Each row of a before or after table is a point. One or more steps were done to the points. Then noise was added and the rows were shuffled. The steps act on how far a point lies along the listed directions, d1 being the first. What was done? A step turns or swaps two directions, mirrors them in a line or flattens them onto one, adds a multiple of one to another, or multiplies one. Angles are multiples of 10 degrees, from the lower direction toward the higher: turns from -170 to 170, lines from 10 to 170 but not 90. Use the fewest steps. Two steps may share a direction if one is a turn and the other turns, adds or multiplies; they go together, in the order done. Otherwise the lowest direction goes first.
(in the rows, 128 means zero)

Directions:
(1): [148 186]
(2): [ 70 148]
Before, 11 rows:
[[174 103]
 [167 180]
 [ 54 140]
 [152  93]
 [165 167]
 [125 179]
 [116 121]
 [103 182]
 [184 155]
 [ 91 149]
 [ 61  73]]
After (11 x 2):
[[127 178]
 [ 93 105]
 [141 122]
 [150  59]
 [141 163]
 [ 61 137]
 [ 76 159]
 [129  87]
 [209  97]
 [ 94  82]
 [ 82 142]]
Steps: turn d1 and d2 by 120 degrees

Directions:
(1): [160  75  85]
(2): [ 78  78 153]
(3): [ 82 145  71]
Before:
[[ 88 104 110]
 [ 55 145  56]
 [162 104 127]
 [ 40 128 122]
 [ 91 143 247]
 [101 139 165]
 [145 151 148]
 [159  98  78]
 [144 167 100]
 [141 140  88]]
After, 10 rows:
[[117 163 124]
 [115 100 167]
 [ 56 153  90]
 [158 122 124]
 [117  90 142]
 [ 92 127  90]
 [148 235 129]
 [143 137 154]
 [136  87 114]
 [ 34  90 107]]
Steps: multiply d1 by 0.7; mirror d2 and d3 in the line at 60 degrees

Directions:
(1): [ 61 105 115 176]
(2): [143 134 201 172]
Before:
[[ 28 107   7 104]
 [112 137 103 132]
 [ 77 148  84 153]
 [117 118 118 128]
 [114 113  45  74]
 [132 146 127 156]
 [119 149  72  73]
 [163 158  64  53]
 [205 141 159 121]
 [149 126 169 134]
 [145 108 162 165]]
After:
[[158 112  90 101]
 [ 92 108 183 199]
 [155 128 122  91]
 [116 119 126 134]
 [110 137 125 153]
 [102 148 188 177]
 [135 147 103 133]
 [208 142 141 107]
 [ 76 147 100 169]
 [  9 102 148 230]
 [141 152 213 186]]
Steps: mirror d1 and d2 in the line at 160 degrees

Directions:
(1): [164 133 104 108 192 198]
(2): [196  88  78 152 130  84]
(3): [153 104 161 193  87 184]
(4): [183 187 186 137 149  99]
(5): [ 98 181  82 199 150 124]
(6): [100  75 168 160 196 107]
Before:
[[ 86 118 158  84 120 125]
 [ 61 119 176 135 204  92]
 [113 145  86 149 100 102]
 [102 129 126 132  72  72]
 [146 145  60 128 146 115]
 [ 59  98 146 121  80 125]
 [ 57  42 154 101  90 105]
 [110 191  62 125 132 104]
 [ 62  91 161 115 160 117]
 [119 124 104 154 129 142]
 [ 99  80 155 110  81 139]
 [119 157 121 118 108  75]
 [132 135 105 132 114 109]
 [ 96  92 146 151  66 116]]
After, 14 rows:
[[113 197  60 124 125 112]
 [140 143  66 145 122 119]
 [106  93 144 100 105  82]
 [155  70 107 157  89 112]
 [170 107  77 135 108  84]
 [152 150  93 119 127  82]
 [114  68 110 140  80  90]
 [132  60 131 120  84 119]
 [ 72  66 153 139 159  75]
 [ 69  82 177 162 203  45]
 [111   8 117 117 116  86]
 [143 137  98 127 125 129]
 [120 167  80 109 150 149]
 [117 128 108 151 131 150]]
Steps: turn d1 and d2 by -70 degrees; multiply d6 by 1.3

Directions:
(1): [ 53  83 172  93 121 120 193 131]
(2): [102 208 107 120 170 126 171  65]
(3): [173 137 113 178  93 100 215 155]
Before:
[[117 110 132 112 125 131 112 129]
 [113 105 142 114 124 125 118 124]
 [147 123 121 142 118 124 132 140]
 [139 120 112 155 101 115 147 146]
 [177 168 102 140 134 143  80  95]
 [112 113 127 121 127 134 109 126]
 [120 109 131 126 120 128 117 136]
 [129 123 131 136 122 106 163 135]
 [123 117 127 124 132 143 110 123]
 [119 116 142 116 113 126 128 145]
 [120 157 118 125 146 130 146  98]]
After (11 x 8):
[[ 94 128 146 103 127 129 134 127]
 [112 163 104 136 135 124 141 104]
 [137 157 113 134 141 130 123 113]
 [ 97 102 149 105 126 125 130 122]
 [246 169  73 179 115 143  38 123]
 [109 108 129 118 126 134 111 128]
 [154 112 123 147 109 124 150 146]
 [104 131 136 123 135 108 173 117]
 [110 108 135 107 124 131 118 127]
 [129 114 127 126 129 141 107 127]
 [106 121 130 117 132 128 120 118]]
Steps: multiply d1 by 2; mirror d2 and d3 in the line at 60 degrees

Directions:
(1): [150 147 120 108 105 197  82 104  40]
(2): [144 226 190 137 166 141 115 160 144]
(3): [ 69 152 109 175 171 120  92  44 132]
Before:
[[ 81 123  95 133 126 179 108  29  64]
 [ 99  95  79 138 122 117 128 115 125]
 [103  78  92 120 109 161  90  86  75]
 [125 105  71 134 104 173  83  77  15]
 [105 157 105 120 137 142  77  79  55]
 [136  89 141 109 105  57 174 208 221]
 [124 106 115 137 131  93 164 104 183]
 [131  96 121  81 106  41 213 195 187]
 [105  88  81 112 105 139  85  74  54]
 [ 89  43 117 156 161  53 201 152 197]
 [125  91  86 149 144 106 160 136 182]
 [140  69 170  85  97  47 199 197 219]
 [110 163 116 135 154 162  63  41  59]
 [ 84  55  97 154 112 152  99  58  83]]
After:
[[129 108 112 133 122 109 156  99 153]
 [154 108 137 100  93  98 144 199 166]
 [ 87  73 113 161 122 135 111  67 104]
 [157  86 169  75  84  96 169 178 167]
 [101 111  84 138 122 121 125 121 121]
 [ 69 128 112 135 138 157 127  37  97]
 [142 110 121  75  93  75 186 174 138]
 [104  73 124 136 154  99 168 136 135]
 [ 91 151 106 121 142 113  93  84  95]
 [101  92 102 127 123 135 102  94 104]
 [102  98  99 120 121 115 102  84  91]
 [ 97 149 119 144 159 133  83  57  96]
 [109 107  79 152 123 134 106  95  75]
 [135 106  91 140 133 123 138 133 152]]
Steps: multiply d1 by 0.4; multiply d2 by 0.7

Directions:
(1): [109 178  70 144 170 162  84  74 126 206 111]
(2): [126  17  66 152 102  97 127  91 107 148 127]
(3): [182 135  84 188 170 137 185 193 120 152 174]
(4): [ 72 165  98 147 146  51 202 107 157 106  88]
(5): [ 68  96 142 176 204 165 104 144  87  69 108]
Before (10 x 11):
[[183 153 108 140 150 191 102 142  94 196 185]
 [ 81 184 159 112 143 148 116 113 172  96 131]
 [119 112 129 118 138  69 200 129 149 117 126]
 [ 96  84  72 177 169  93 135  92 139 100 123]
 [ 95 140 148 152 150 106 200 158 127  66 152]
 [193 188 124 118 141 168 131 116 129 194 162]
 [ 58 103 131 118 125  75 141  83 135 100  86]
 [116   7  99 174 113  54 177 175  95  72 156]
 [143  26  80 187 131 104 200 216  87 113 141]
 [167 134 149 113 137 149 107 120 108 150 150]]
After, 10 rows:
[[156 177 227  51 100 201  45 141 132 135 149]
 [ 81  76  69 199 167  50 229 132 102  91 126]
 [113 135 127 140 161  92 163 106 116 114 117]
 [191 187  96 109 102 132 110 143 138 215 180]
 [111 100 140 110  99 140 107 107 159 106 151]
 [160  93 114 113 146 162 100 108 117 189 154]
 [190 121 161 109 113 151 100 153 152 107 182]
 [ 89  54  78 201 187  90 192 104  92  96 114]
 [167  70  64 135  79 120 141  91 120 195 182]
 [179 109  32 156 103 103 184 163 123 225 142]]
Steps: turn d1 and d5 by 140 degrees; add -1.5 times d3 to d2; turn d2 and d4 by -160 degrees

Directions:
(1): [123 102  71  51 153 212 154 111 123 115 128 126]
(2): [  7 141 147 142 119 155 127 128 122 129 162 165]
(3): [154 110 199  96 120 149  92  60 184 141 152 164]
(4): [101 107 150 104  69 139 110 121 116 178 115  30]
(5): [149 163 128  73  56 112 112 130  52 118 141 175]
Before (13 x 12):
[[183 144 128  99  90 100 131 146  81 134 104  95]
 [106 150 127 132 111 120 110 138 116 136  91 120]
 [146 177 120 115  67 103 115 126  49 137 127 119]
 [110 171  88 109  81 124 161 140  86 118 120 120]
 [ 88 117 138 152 149 130 136 132 167 128 119  98]
 [ 66 150  98 125 173 162 160 118 128  90 111 195]
 [113 166 122 148  94 103 154 151  71 122 127 100]
 [ 60 157  67  95 185 175 175 152  97  72 153 228]
 [ 94 133 131 168 182 144 145 137 201  99 135 197]
 [ 65 121 201 142 149 195 117  89 186 142 136 175]
 [113 125 154 131 149 158 110  89 171 124 130 109]
 [101 111 149 116 117 157 105 114 163 167 115  90]
 [128 124  97 131 122 124 152 165 123 109  97  90]]
After, 13 rows:
[[ 94 151  90 113  86 138 161 137 105 137 113  74]
 [174 134 134 110  92  99 129 145  91 145 100  73]
 [137 151 128  90 110 141 107 120 115 123 134 196]
 [108 164 132 163  92  95 151 152  78 131 126  84]
 [134 148 142 115 142 151 111  92 140  96 142 173]
 [ 84 122 136 173 187 150 144 138 214 109 131 171]
 [ 78 139 192 131 144 189 118  91 167 123 143 219]
 [124 154 136 139  70 106 110 123  80 167 115  51]
 [ 41 118  98 121 185 194 164 110 157 117  99 127]
 [  6  89  67  96 211 237 183 136 160 127 129  76]
 [137 135  91 123 120 122 154 165 108  96 101 119]
 [109 157 129 135 107 109 108 140 111 135  94 131]
 [117 151 126 136 142 112 137 138 130  93 132 183]]
Steps: multiply d1 by 1.6; swap d4 and d5
